Each wall is flat, endless, passes through zero and stands at right angles to its row. A trip goes straight from one point to another. Which walls does it cross, in order?
(in the rows, 100 means zero)

Walls:
(1): [45,34]
(2): [147,25]
(3): [126,132]
(4): [5,119]
(5): [97,119]
(6): [71,73]
(7): [109,133]
(8): [130,145]
Trips:
[78,26] to [116,43] => 4
[119,127] to [156,124] => 2

Walls:
(1): [70,75,146,90,109,85]
(2): [99,75,123,105,86,119]
(3): [82,146,173,71,95,140]
(4): [108,56,131,101,145,112]
(5): [78,92,116,114,114,111]
Trips:
[74,111,87,119,150,124] to [111,96,111,68,85,102] => 1, 2, 5, 4
[70,120,74,137,78,96] to [94,73,122,51,89,82] => 1, 5, 2, 3, 4
[108,140,83,119,111,115] to [105,160,69,88,101,78] => 3
[139,74,82,69,103,85] to [135,122,117,132,136,107] => 3, 5
[102,129,62,135,58,82] to [92,121,125,64,92,103] => 3, 1, 2

Walls:
(1): [83,65,63,111,47,166,103,75,144,66,80,161]
(2): [106,82,156,97,77,61,131,176,130,119,148,85]
(3): [59,89,117,82,135,111,110,116,77,135,81,110]
(4): [109,107,109,58,95,116,110,70,98,138,69,157]
(5): [121,73,102,109,55,91,95,90,100,91,87,75]
(6): [68,93,122,54,143,155,81,75,137,107,86,119]
Trips:
[94,115,146,91,83,108,119,88,89,74,58,112] to [108,131,119,86,143,87,110,109,86,35,5,120] => 5, 1
[36,120,66,107,101,13,38,133,99,64,105,124] to [147,65,107,118,129,83,127,89,101,142,80,60] => 3, 5
[118,103,127,80,99,60,95,63,121,84,71,90] to [115,86,89,26,128,108,84,132,118,118,118,83] => 2, 3, 5
[94,104,86,90,112,115,87,101,73,52,106,108] to [67,95,109,55,150,163,60,83,94,89,68,87] => 3, 4
[153,92,55,56,100,94,64,102,111,110,101,128] to [111,94,79,81,81,73,69,112,95,106,68,110] => 6

Walls:
(1): [93,104,109,88,81,114,110,62,71,146,106,87,122,90,116,64,102,131,47,84,140,110,87,106]
(2): [125,135,66,76,71,99,55,38,77,126,75,86,122,116,107,155,88,57,97,125,87,59,129,96]
(3): [93,137,76,145,122,103,115,62,174,104,113,34,112,97,114,141,91,130,108,52,70,103,95,83]
(4): [117,86,114,158,100,162,90,131,109,105,109,85,95,76,97,76,97,96,96,70,108,77,148,143]
(5): [75,97,150,131,123,120,94,54,99,138,112,79,86,148,99,101,94,146,99,127,94,96,74,152]
(6): [70,118,95,95,71,128,94,116,127,111,149,72,84,86,113,61,119,87,126,75,124,124,94,90]
(7): [90,195,158,63,77,139,101,124,100,111,16,122,76,108,140,114,88,99,59,134,106,72,122,61]
(8): [78,135,98,93,141,72,121,86,75,99,129,83,120,108,129,86,137,86,133,61,129,46,97,97]
(9): [120,93,100,87,78,55,83,102,107,101,95,127,82,160,115,77,128,117,103,103,143,158,52,92]
Trips:
[69,141,113,75,86,119,80,126,69,101,132,101,56,118,95,91,83,109,100,86,116,116,112,65] to [77,100,133,94,91,126,102,106,118,106,98,148,86,74,82,70,84,117,92,52,84,106,35,122] => 5, 8, 4
[103,61,89,92,101,125,90,71,116,130,125,104,112,84,95,136,105,129,97,22,103,58,91,92] to [129,152,90,89,97,110,114,73,88,40,124,95,111,137,81,128,92,160,73,151,80,102,85,38] => 6, 4, 7, 8, 9, 1

Walls:
(1): [72,102,121,147,128,85,118,71,111,119,31,103,100,137,128,154,133,135,89,58,124,131,70,79,111,113,89,150,64,105,93,103,108,112,86,129,131,68,124,131,37,109,83,144,65,82,96,85]
(2): [104,101,80,81,133,155,109,107,77,59,24,56,98,94,133,145,120,133,67,128,153,96,56,127,132,73,108,103,96,69,98,52,16,75,111,112,108,150,71,155,108,116,119,53,132,111,92,138]
(3): [96,124,87,162,106,93,180,140,113,71,115,62,119,76,116,114,128,109,141,113,45,82,113,108,87,93,68,156,143,98,73,88,105,102,77,51,152,109,98,48,110,96,79,58,94,104,89,149]
(4): [107,115,138,102,112,90,91,108,91,106,127,153,142,132,117,80,82,72,83,78,86,133,97,59,135,135,123,59,102,128,97,113,75,80,113,119,100,164,82,73,89,121,81,141,89,157,141,23]
(5): [110,120,115,61,108,96,170,102,60,107,146,152,127,94,96,95,83,110,80,61,139,104,93,129,116,33,103,88,145,113,94,97,163,113,78,90,71,98,125,90,53,111,148,67,79,29,140,120]
(6): [87,85,61,120,112,74,85,112,172,105,114,107,107,79,75,121,110,155,90,66,86,102,124,103,82,114,195,109,110,90,116,73,62,99,96,104,74,94,91,100,104,106,106,88,81,109,85,68]
(7): [154,129,85,100,63,120,65,138,110,85,97,169,147,112,105,88,51,57,60,107,140,125,122,121,93,93,104,123,150,79,142,122,109,88,117,101,87,99,157,115,55,127,132,118,143,97,133,98]
Trips:
[140,138,113,100,88,96,142,49,94,83,107,128,76,78,103,106,101,75,65,61,127,76,134,119,94,50,146,141,66,114,99,118,53,84,129,37,84,145,110,72,87,42,88,98,140,134,124,121] to [131,122,130,133,93,92,106,67,30,73,83,78,169,73,133,49,82,107,139,113,96,127,116,157,145,70,121,96,111,102,71,72,50,108,75,92,106,73,147,154,76,117,118,91,90,111,75,117] => 6, 4, 1
[69,103,139,93,91,96,93,189,151,96,78,57,89,123,47,137,108,117,96,58,113,105,99,150,95,145,93,105,95,132,71,91,142,75,103,71,115,90,86,82,123,64,68,59,90,129,89,98] to [119,152,113,86,133,93,102,109,87,98,95,135,120,61,84,70,111,104,85,90,105,63,117,99,97,45,72,103,147,141,65,79,135,117,78,145,125,111,84,62,46,89,85,143,79,100,128,71] => 5, 4, 6, 7
[98,120,114,157,146,76,83,156,145,130,121,94,97,98,89,93,117,77,68,141,115,77,103,69,140,103,86,153,94,17,50,129,56,163,80,86,75,62,95,141,58,166,100,137,119,26,126,49] to [87,104,108,84,74,134,126,142,74,113,64,106,95,70,122,67,99,116,177,109,115,83,130,80,112,111,69,94,132,74,109,94,72,92,153,128,115,67,90,79,85,91,99,96,137,79,57,119] => 3, 2, 6, 1
[123,100,63,105,85,114,90,96,118,108,74,114,124,87,91,69,139,134,137,137,151,97,92,77,99,86,154,122,109,62,42,129,150,85,140,10,71,83,117,141,117,102,129,103,101,106,66,162] to [89,149,108,131,65,93,122,76,80,89,146,111,134,50,108,30,80,35,121,95,98,43,96,79,99,72,121,126,132,75,65,96,100,113,86,137,130,144,99,67,91,57,93,82,56,73,133,80] => 2, 6, 4

Walls:
(1): [84,81,102,143,116,66,93,121,96,93,113,70,57,89,105,47,57,60,105,148,86,129,75,96,112,185,134,89,102,44,117,63,95,97,130,38,116,148,82,103,82,86,106,94,100,124,111,74]
(2): [108,115,88,109,117,43,97,96,141,44,145,90,69,41,132,93,95,79,109,84,101,108,96,89,118,111,81,88,71,89,88,119,89,69,129,112,62,150,112,123,129,117,146,43,128,54,107,93]
(3): [118,90,125,90,85,76,93,80,138,73,119,56,138,101,128,96,106,103,82,135,111,88,50,98,116,98,94,117,33,121,88,116,112,66,93,91,112,118,94,76,84,74,59,102,108,78,127,122]
(4): [89,111,81,53,84,74,101,55,71,83,121,107,132,136,112,114,121,65,98,171,103,82,97,113,94,74,108,106,112,131,108,81,158,47,102,82,79,118,78,98,121,95,150,91,46,83,67,62]
(5): [70,80,89,61,109,104,130,86,82,138,166,92,97,112,120,104,115,126,51,71,90,115,102,102,47,69,134,50,115,125,131,60,140,57,118,145,93,79,128,126,69,100,130,107,84,86,78,87]
(6): [88,103,69,103,10,72,92,103,122,75,118,134,149,108,118,97,88,51,74,135,153,85,116,136,110,46,117,118,76,73,112,106,92,109,100,161,93,115,93,129,104,91,143,105,90,78,81,37]
(7): [97,92,99,112,109,103,78,101,87,93,63,116,89,82,86,51,130,68,127,103,109,174,158,101,105,122,100,123,85,117,113,155,132,101,126,59,91,103,102,84,45,163,116,122,112,85,93,132]
(8): [81,79,114,132,82,126,79,110,67,79,111,97,126,143,102,95,50,96,63,59,103,56,64,98,107,104,77,109,65,99,116,72,112,151,102,83,112,99,128,102,122,133,122,91,109,89,149,83]
(9): [73,80,90,90,117,95,71,100,123,116,93,75,148,96,95,123,131,84,105,121,133,117,86,37,133,118,87,105,97,99,98,142,109,65,69,134,93,100,87,65,108,92,108,144,95,83,80,133]
(10): [63,72,108,138,93,70,130,118,40,97,86,87,76,77,88,77,134,140,60,93,123,97,132,124,150,83,107,121,45,95,125,84,104,81,118,79,96,105,106,89,20,113,137,102,102,89,104,136]
(11): [54,87,114,92,92,78,127,80,116,94,64,135,88,86,136,133,127,83,94,147,89,108,91,134,96,95,108,95,19,153,121,83,46,114,91,75,87,73,86,100,148,80,128,88,104,134,121,62]
Trips:
[118,121,121,67,103,78,108,112,76,108,93,102,137,110,126,104,109,117,99,136,105,125,128,103,92,136,125,101,109,134,106,102,82,97,153,95,103,64,86,83,73,118,117,130,87,74,63,95] to [126,60,82,118,75,149,157,90,71,83,92,81,89,106,78,84,90,41,81,162,124,88,63,108,104,132,101,76,143,109,75,62,62,120,92,115,92,77,140,117,121,88,115,93,129,115,133,111] => 1, 9, 10, 7, 8, 5, 4
[120,87,137,100,87,51,72,95,128,99,120,127,86,69,130,105,144,91,105,113,82,89,123,54,103,137,98,88,87,115,89,87,132,109,155,126,123,84,90,104,133,120,131,98,114,38,71,118] to [84,138,104,85,102,127,93,75,130,114,63,115,71,92,99,98,129,94,86,109,106,99,127,109,134,128,63,113,144,71,105,86,88,99,88,97,91,90,90,70,89,98,124,97,87,95,112,5] => 1, 3, 5, 9, 2
[93,112,159,95,90,101,140,107,112,80,70,84,114,88,138,134,134,86,91,111,128,141,85,84,114,89,46,116,92,91,59,137,72,77,121,116,108,95,91,54,116,98,110,90,72,85,98,108] to [111,98,88,124,95,97,94,81,121,89,79,120,54,81,65,115,89,89,130,103,137,99,115,102,111,127,105,88,106,69,79,96,96,125,117,95,73,105,108,94,95,124,52,93,116,47,91,124] => 4, 6, 11, 10, 1, 3, 9
